Rows are points. To make a cloud, some directions were put in groups of two or more. Within a group, all points are equally far from the middle, so they leave a hole (a ring in 2 directions, a hollow ball in 3). The other directions are filled evenly. Then the cloud was stretched, turned, moved and blurred a little. Count the holes, and give their numbers of directions, smallest first.
In the rows, 128 means zero.

Cloud (13 x 2):
[[170 142]
 [113 173]
 [162 102]
 [ 91 104]
 [116  87]
 [ 84 118]
 [108 170]
 [ 97  97]
 [ 98  97]
 [130 175]
 [115  87]
 [102  93]
 [120 174]]
Holes: 1 (2)

Cloud, 19 rows:
[[123 122 179]
 [142  85  85]
 [103 143 127]
 [149 131 179]
 [162 143  96]
 [181  80 113]
 [125 100 180]
 [115 150 148]
 [152 154 105]
 [131 107 181]
 [ 99  80 126]
 [166 112 179]
 [107  72 140]
 [101  78 125]
 [137  94  81]
 [102 130 155]
 [142  90 181]
 [143 141 172]
 [119  82  93]]
Holes: 1 (3)

Cloud (28 x 4):
[[146 157  79 184]
 [191 105 115 111]
 [190 167 134 100]
 [149 173  82  96]
 [167 123 155 180]
 [154 100  87 130]
 [137 118 163 121]
 [ 94 140 101 150]
 [144 179 143 154]
 [176 139 150 162]
 [119 120 154 104]
 [142 180  98 170]
 [104 171 102 174]
 [177 163 118 176]
 [123 158 155 104]
 [121 111  83 158]
 [164 172 151  86]
 [200 143 114 119]
 [178 178 106 113]
 [125 181 134 123]
 [145 122 165 121]
 [125 134 161 108]
 [170 111 151 154]
 [104 174 125 154]
 [204 133 120 101]
 [146  85 127 135]
 [159 163 156 128]
 [185 104 123 137]]
Holes: 1 (3)

Cloud, 48 rows:
[[143  62  93 133 124 102]
 [100 139 168 132 116  83]
 [201  95 133 163 139 122]
 [135 135 115 164 161 157]
 [152 133 105 181 104  84]
 [160  95 107 165  61 116]
 [151  95 176 159  69 129]
 [147  94 182 146  67 108]
 [161  83 103 128 109 174]
 [168 138 129 176 152 105]
 [188  79 121 151 139 151]
 [126  87 182 142  97 163]
 [ 88 138 173 113 108 156]
 [144 144 104 159 157 154]
 [123 164 141  89 140 149]
 [187 112 114 154 108 163]
 [106 157 175 153 111 154]
 [ 90  97 124 179 100 130]
 [112 115 180 108 146 166]
 [ 91  94 145 179 102 128]
 [115  94 184 126 102 163]
 [ 96  89  99 145  89 145]
 [141 136 141 169 169 135]
 [ 81 120 172 120  94 120]
 [123  95 117  88  97 169]
 [166 106 139 185  74  96]
 [ 88 154 137 107  83 113]
 [123 123 132 179 146  95]
 [149  70 173 140 149 107]
 [118  93 103 138 129 183]
 [161  68 166 148 149 113]
 [101  86 106 157  94 159]
 [127  68  92 130 119 101]
 [141 138 101 180  91  90]
 [147 140 148 180 135  84]
 [122  74 161 168  85 136]
 [192 134  93 118 130 121]
 [129 132 151 175 149  92]
 [135 158 109 117  60 112]
 [176  95 166 165  99  81]
 [144  87 182 131 126 170]
 [149  73 174 154  95  91]
 [104  94 150 175 132  98]
 [116  99 135 174 154 102]
 [ 95  84  94 144  92 121]
 [136 173 141 103  78 137]
 [144  92 168  82 147 144]
 [ 92 119  89 142 100 107]]
Holes: 3 (2, 2, 2)

Cloud:
[[169  85 166 157 125 158 174  93]
 [160 160 114 108 145  88 140  76]
 [109 147 168 139 161  87 139 143]
 [154 101 119 178 154 186 114 114]
 [133  85  77 131 137 119  91  95]
 [167  78 158 178 135 142 149  84]
 [135  68 130 148  85 145 160  75]
 [113 149 163 131 168 101 166 138]
 [137 156 128  97 147 110 123  61]
 [166 106 151 116  84 143 174 160]
 [ 96  88 147 174 106 137  77 116]
 [170  85 144 173  89 135 156  75]
 [ 91 104 104 184 144 111 170 138]
 [122  76  92 173 101 153 138  85]
 [106 108 146  85  87 107 122 153]
 [193 108 153 106 127  91 125 114]
 [ 98 113 100 151  88  72 148 106]
 [149  78  95 125 169  98 143 114]
 [156  92 130 156  63 149 101  89]
 [ 93 128 169 139 123 158 185  94]
 [159 175 108 138 136 134  72 142]
 [161 146  96 190 107 156 170  97]
 [173 141  78 157 123 135 165 159]
 [167 117 161 100 126 156  91 154]
 [ 89 146 152 160  95 175 153  88]
 [171  89 122 172  82 131 164  79]
 [104 142 164 146 109 159 173  69]
 [130 165 189 139 111 151  93  93]
 [176 102 125 110 144 106  78 127]
 [167 127 173 129 134 164 104 164]
 [100 156 142  84 129 155 160 137]
 [ 96 121 181 104 121 109 102 139]
 [170 115 152 185  90 123 179 141]
 [169  97  84 157 144  92 141 150]
 [ 97  93 171 151 109 112 117  72]
 [114 161 137 188 114 106  82 101]
 [153 169 113 155 162 174 105 106]
 [162 146 187 155 103 118  98  84]
 [139  82 126 103 168 162 156 107]
 [119  97 128  83 142 173 109 113]
 [114  82  96 184 129 170 154 117]
 [109 126 166 132 101 104 149  56]
 [153  84  84 122 151  91 151 133]
 [151 145 178 168 118 100 174  88]
 [162 110 131 122 161 149 137 181]
 [112  87 169 111  85 102 106 115]
 [105  98 166 108 112 123 179 151]
 [166 158 163 116 113 129 193 126]
 [154 148 168 135 112 135 174  59]
 [ 81 110 150 161  99 155 177 141]
 [124 165  92 157 104  84  96  95]
 [181 138 150 116  75 105 155 148]
 [119  81  90 146  92 156 173  98]
 [163 174 135  95 124 135  81 111]
 [102  94 171 136 136 124 146  64]
 [121  73 170 126 141 114 115  81]
 [180 134  99 128  92 135 192 126]
 [121  85  87 158 167 105 158 132]
 [139 158 109 165 170  84 144 100]
 [ 95 143 153  92 100 165 125  89]
 [126  91 146 174  83 138 132 175]
 [137 166 158 193 119 123 150 157]
 [ 89 103 169 166 114 100  97 135]
 [177 102 158 136  90 160 139  68]
 [180 128  97 119  81 132  95  90]
 [172 117 167 132 106 188 148  91]
 [161 119 147 161 156 193 117 138]
 [166 157 174 128 138 125  79 103]
 [166 121 162 166 144 191 124 104]
 [154 150 144 197 109 149 167 152]
 [121 144 115  92 140 107 127  62]
 [161  97  92 104 102 119  84 109]
 [170 116 153  99 130 134 117 176]
 [118 102  84 155 106 139 130 183]
 [187 117 166 132 120 131 188 100]
 [160 136 137 176  76 174 117  84]
 [147 104  89 169 131 130 140 184]
 [176 144 178 145 144  89 143 116]
 [107 170  85 141 112 140  91  91]]
Holes: 3 (2, 3, 3)

Cloud, 100 rows:
[[145 138 119 121 180 125 125 178 107]
 [113 151 111 147 150  81 146 179 130]
 [173 119  80 153 126 114  84  99 145]
 [ 87 105 103 121  75  97 127 139  95]
 [148  98 144 170 123  85 145  85  95]
 [ 82 132 101 165 100  79 189 100 134]
 [ 76 107 144 172 135 107  79 143 170]
 [101 160  64 141 126 126 120  94 119]
 [ 94 148  82 145  92 135 102  89 122]
 [166 155  80 144 110 118 110 118 111]
 [153 157  99 123  85  91 158 154 128]
 [ 83 115 129 124  78  77  77  94 177]
 [107  87 155 142 159 174 131 112 159]
 [136 101 113  82 135 149 121  55 172]
 [ 90 153 185 124 141 139  97  85 138]
 [126 104 102  89  85  90 119 108  94]
 [107 129  74  95  97 161 164  76 110]
 [113 171 158  67 124 100 161 179 114]
 [106 166 113  96 125 132  65 149 128]
 [128  99 105  75 122  84 141  90 117]
 [107  98 152  91  97 179 152 149 206]
 [ 84  96 180 150 130 148 109 148 167]
 [ 97  90  96 118  88  91 113 149  88]
 [141 174 154 128 163 172 174  94 203]
 [ 77 141 101 133  98  68  88  88 107]
 [ 93  95  69 123 134 165  93 163 123]
 [ 81 120 146  90  72 132 144 149 109]
 [122 102 125  92  79 171 154 128 208]
 [170 138  88 102 114 117  98  87  84]
 [109 103  78 144  75 156 157 134 161]
 [ 81 132 126 175 113 156 126 184  91]
 [128  95 138 110  73 125  77 117 153]
 [114  72 159  69 153 119 118 152 184]
 [168 101 107 169 103 145 159 129 173]
 [143 102 155 131 101 179 126  68 176]
 [134 184 137  98 127 158 127  97 176]
 [ 95 110 164 134 132 186 167 128 170]
 [157 128 116 147 172 140 112 174  82]
 [163 108  80 137 116 138  92 143  60]
 [ 91 136 165 161 177 136 101 144 123]
 [ 90 143  95 169 109 149 154 164 105]
 [ 85 130  95 139  91 143  96 152 166]
 [ 72 111 111 103 162  83 141 148 140]
 [139 164  89 113 176 139 159 128 171]
 [150  96 144 159  94 123 168 107 186]
 [134  80 187 124 151 114 123 121 116]
 [ 88 159 167  88 157  96 101  96 142]
 [ 77 131 100  84 139 101 109 171 184]
 [159 104 138 130 167  74 177  93 155]
 [113 171 138  95 159 159 182 128 130]
 [166 142  93  97 144 142  90 139 107]
 [ 83 109 171 142 142 170 164 156 121]
 [151 127 150 124 176 109 168 175 116]
 [100 177 126 104  85 120 148 164 127]
 [165 121 118 172 120  97 169 103  98]
 [102 165 132  92 168 113 130 117 114]
 [153 114 183 105 171  79 144 140 165]
 [167 133 111 113  87 115  84 125 153]
 [112  99 166  97 140 146 128  81  97]
 [149 101 179 123  90 131 115 123 138]
 [114  95  99  78 123 131  85  96 176]
 [ 87 135 113 178 114 137 201 129 110]
 [138  94 133  72 101 107  64 147 136]
 [141 175  86 118 116 100 103 104 182]
 [160 157 145  85 127 120  73 109 171]
 [ 82 138 147 157 171  70 139 105 140]
 [101 171 168 139  92  84  81 120 141]
 [ 91 117 148  89 146 124 161  77 150]
 [115 144 135 175 162 158 122 178 161]
 [ 77  90 158 148 161 114 119 142  86]
 [121 160  88 112 148 102  98 147 159]
 [ 95  88 110  78 148 142 160 160 126]
 [170 130 134  93 102 159  97  83  99]
 [ 84 119 157 145 145 140 211 117 112]
 [104  76  94 111 137  97  84 144  90]
 [100 104 162 122 148 133 182  79 159]
 [105 153 126 104 180 162 126 175  89]
 [ 89  66 157 143 151  82 103 158  86]
 [155 132 140 167 134 100 137 163 183]
 [ 97 144 118 100 180 156 113 140 160]
 [147 170 161 177 135 161 115  91 161]
 [153 113 163 107  74 144 148 154 119]
 [ 84 133 143 114 183 153 106 144  85]
 [ 78 143 176 151  92 111 103  98  89]
 [ 93 118  69 114 140 163  70 118 135]
 [102  82  95 152 120 111 156 140 160]
 [151 155 171 136 160 120 202 130 117]
 [174 101 145 147 173 164 126 117 165]
 [101 168 141 112  93 102  76 161 142]
 [102 101 121  68 125 118 152 111 110]
 [ 77 119  90 131 111 102  90 136  85]
 [142  95 188 136 113 113 184 183 102]
 [ 84 157 183 138 102  89  82 103 174]
 [145 144 179  79 152 111 148 170 110]
 [ 96  89  89 124  90 111 122 162 127]
 [164 142 152 174 173 128 100  93 157]
 [166 100 122 110 170 159 142  61 164]
 [151  94 187 102 149 137 107 126 133]
 [ 71 128 111 112  83  74 119 148 160]
 [ 68 115 199 102 161 120  83 155 131]]
Holes: 2 (2, 3)
